Each row is a point. Two turns around zero, p and q, are shown by what they do to some points. Where does a point land after both, in the order given? Backwards means that the second turn is done in reverse. Each puzzle has new turns, and all numbers are rounded.

Turn p:
 .33 -.35 ->  .34 -.34
.14 .01 -> .14 .01
-.44  .16 -> -.44  .15
-.03  .17 -> -.03  .17
Turn q:
.35 .11 -> .30 .22
.10 .02 -> .09 .05
-.27  .05 -> -.27 -.04
-.52 -.02 -> -.49 -.19
 .33 -.16 ->  .36 -.05
Where do these land?
p, then q backwards: -.12  .14 -> -.07  .17
q, then p: .14 .20 -> .06 .24
q, then p: -.11  .24 -> -.19  .19
p, then q:  .08 -.57 ->  .27 -.51

Turn p:
 .16  .18 -.43  .23 ->  .00  .42 -.34  .07
-.10  .26  .39 -.54 -> -.10 -.11  .54 -.45
-.05  .26 -.05  .27 -> -.17  .27  .02  .20
-.33 -.35 -.32  .04 -> -.21 -.29 -.45  .02
-.02 -.05  .38  .15 ->  .04 -.15  .29  .25
 .02 -.26  .16  .07 ->  .13 -.24  .02  .15
 .33 -.05 -.13 -.22 ->  .32  .09 -.09 -.24
Turn q:
 .02  .21 -.39 -.20 -> -.05  .39 -.28  .01
 .26  .32 -.12 -.16 ->  .20  .41  .01 -.02
-.29  .08  .06 -.19 -> -.30  .07  .05 -.19
-.05 -.59  .38  .23 ->  .07 -.73  .10 -.06
 .05 -.02  .07  .33 ->  .07 -.15  .12  .27
Where do these land?
q, then p: -.19 -.20 -.08 -.27 -> -.14 -.12 -.19 -.30
p, then q backwards: .48 .21 .20 .32 ->  .43  .44 -.02  .20
p, then q backwards:  .36 -.02 -.39 -.24 ->  .32 -.08 -.19 -.44
p, then q: -.21 -.23  .27 -.17 ->  .02 -.40 -.06 -.19
p, then q: -.18 -.04 -.27  .19 -> -.22  .06 -.21  .22
q, then p backwards: -.26  .28  .26  .18 -> -.23  .28  .33  .08

Turn p:
 .37 -.14  .15 -.13  .20 -.34 ->  .32  .01  .37 -.15  .09 -.28
-.22 -.26  .12  .15 -.26  .43 -> -.11 -.38 -.16  .13 -.03  .45
 .57  .05 -.16 -.13  .25 -.75 ->  .48  .25  .28 -.19 -.01 -.77
-.21  .20  .01 -.18 -.40  .18 -> -.33 -.03 -.13 -.14 -.35  .20
-.40 -.12 -.02  .01  .01  .02 -> -.32 -.18 -.10  .08  .16  .00
 .56  .06  .12  .21  .21 -.19 ->  .54  .22  .27  .14 -.02 -.13
-.24  .07 -.04  .27 -.12  .09 -> -.17 -.04 -.18  .29 -.07  .08
-.01 -.09 -.28 -.03  .08  .25 ->  .06  .01 -.31 -.10  .17  .12
-.43  .22  .10 -.16  .04  .30 -> -.49  .13 -.05 -.04  .08  .31
Turn q:
 .29  .02  .09  .35  .05 -.24 ->  .37  .21  .07  .23  .12 -.14
 .14 -.11 -.18  .05  .22  .05 ->  .11 -.18 -.14  .12  .20  .04
-.72 -.27  .22 -.62  .14 -.09 -> -.85 -.22  .10 -.36  .05 -.36
-.11 -.13 -.02 -.61 -.04 -.22 -> -.18 -.28  .02 -.50 -.02 -.30
 .19 -.25 -.04  .19 -.19  .02 ->  .22 -.16  .12  .24 -.16 -.03
-.26  .26 -.12  .34 -.14  .09 -> -.11  .32 -.22  .22 -.24  .16
 .21  .10 -.17  .28 -.01 -.06 ->  .31  .11 -.15  .18 -.01  .05
 .27  .36  .22  .03 -.02  .44 ->  .14  .19  .21 -.11  .08  .57
Where do these land?
p, then q backwards: -.28  .15  .04  .34 -.09 -.27 -> -.32 -.30  .01  .32 -.03 -.07
q, then p backwards: -.26  .12  .46  .04  .23  .36 -> -.36  .23  .38 -.12  .31  .19
q, then p:  .33 -.04  .16 -.28 -.05 -.12 ->  .14 -.03  .36 -.28  .04 -.01
q, then p: -.26  .08  .15  .39 -.10 -.07 -> -.16  .18 -.05  .36 -.26 -.02
q, then p: -.24 -.37  .03 -.33 -.15  .18 -> -.27 -.52  .08 -.04  .08  .02
p, then q: -.29  .21 -.10 -.14 -.12  .30 -> -.32 -.06 -.26 -.06 -.20  .22
p, then q:  .53 -.02 -.41 -.02  .33 -.40 ->  .61  .16 -.12 -.37  .30 -.29
p, then q:  .48 -.14 -.34 -.01 -.05  .01 ->  .50 -.23 -.07 -.24  .03  .00

Turn p:
-.13  .37  .01 -.01 -.05  .23  .20 -.39 -> -.19  .09  .01  .09 -.20  .28  .43 -.21
-.19  .03  .05 -.31  .14 -.09  .16 -.11 -> -.25  .02  .09 -.18  .23 -.02  .21 -.06
 .62 -.43 -.11 -.04 -.16  .05 -.09 -.22 ->  .43 -.31 -.30 -.15  .13  .30 -.32 -.26
-.01  .09 -.66 -.07 -.04 -.13  .12  .31 ->  .03  .20 -.49 -.33 -.11 -.22  .08  .34
-.21 -.28  .05  .25 -.13  .30  .24 -.18 ->  .03 -.48  .02  .22 -.11  .08  .28  .08
-.06  .06 -.17  .05 -.20 -.27 -.52  .03 -> -.16  .13 -.25  .09 -.16 -.30 -.40 -.18
-.17  .13  .74 -.48  .15 -.21 -.10  .32 -> -.33  .19  .81 -.23  .26 -.12 -.26 -.04
 .54 -.01 -.18  .10  .25 -.39  .01 -.21 ->  .48  .29 -.28 -.03  .33  .00 -.04 -.30
-.22  .02 -.04  .33  .12  .44 -.11  .04 -> -.11 -.08 -.03  .45 -.16  .17  .06  .32
-.17  .02  .32  .16 -.09  .07  .09  .42 ->  .04 -.05  .43  .05 -.19 -.17 -.05  .30
Turn q:
-.12  .32 -.06  .24 -.18  .17 -.30  .07 -> -.06  .26  .00  .32 -.25  .14 -.27  .10
 .30  .59  .59 -.23 -.47 -.12  .07  .04 ->  .17  .41  .48 -.46 -.64  .14  .06 -.08
 .73  .41  .47 -.18 -.10  .05 -.01 -.12 ->  .63  .31  .35 -.24 -.37  .20  .27 -.24
-.11 -.41 -.26  .07  .02  .16  .41 -.03 -> -.20 -.40 -.23 -.04  .27  .17  .22  .20
-.20 -.15 -.21 -.08 -.28 -.15 -.33  .02 -> -.12 -.12 -.29 -.01 -.20 -.19 -.37 -.02
-.08 -.18 -.16  .31  .02  .08 -.13 -.09 -> -.06 -.20 -.13  .36  .01  .00 -.04  .04
-.26 -.22 -.47  .10  .50 -.33  .37 -.26 -> -.47 -.15 -.31  .14  .54 -.21  .38 -.26
 .15  .15  .39  .10  .09 -.06  .09  .19 ->  .14  .16  .39 -.03 -.07 -.10  .18  .14
-.09 -.20 -.24  .01 -.06 -.13 -.24  .32 ->  .00 -.03 -.30  .04  .00 -.31 -.21  .24
-.15 -.16  .24  .00  .17  .12 -.12 -.21 ->  .03 -.22  .27  .11  .16  .02 -.16 -.15
-.15 -.16 -.29 -.33  .31  .22  .21  .07 -> -.06 -.03 -.22 -.20  .56  .14 -.04  .05
Where do these land?
q, then p:  .01 -.19  .35 -.17  .11  .22  .40  .23 -> -.01 -.03  .42 -.25  .33  .17 -.11  .27
p, then q backwards: -.43  .18  .25 -.31  .32  .33 -.34 -.19 -> -.66  .28 -.05  .28  .10  .15  .28 -.19
p, then q:  .14  .23 -.01 -.37 -.40 -.08 -.18 -.28 -> -.16 -.13 -.09 -.13 -.09  .32 -.34 -.44
p, then q backwards: -.03 -.11  .37  .40 -.28 -.18 -.24 -.33 ->  .03 -.10  .18  .24  .09 -.17 -.46 -.48
q, then p:  .25 -.13 -.09 -.14 -.12  .00 -.35  .05 ->  .19  .05 -.30 -.12 -.04  .05 -.27 -.16
q, then p:  .08  .17  .35 -.01  .32 -.21  .11  .05 ->  .09  .19  .41 -.05  .14 -.02  .18 -.23
q, then p backwards: -.41  .00 -.35  .46  .03 -.51 -.02  .27 -> -.75  .10 -.31  .15  .11 -.16 -.31  .08
p, then q:  .02 -.27 -.10  .18  .24  .26  .23  .21 ->  .24  .02 -.07  .00  .18 -.11  .18  .45
q, then p:  .13  .39 -.32 -.05 -.32 -.06  .04  .20 -> -.18  .22 -.21 -.26 -.46  .04  .10  .08
q, then p backwards:  .23 -.28 -.44  .01  .10  .21  .34 -.21 ->  .07 -.27 -.35 -.04  .18  .22  .25 -.44
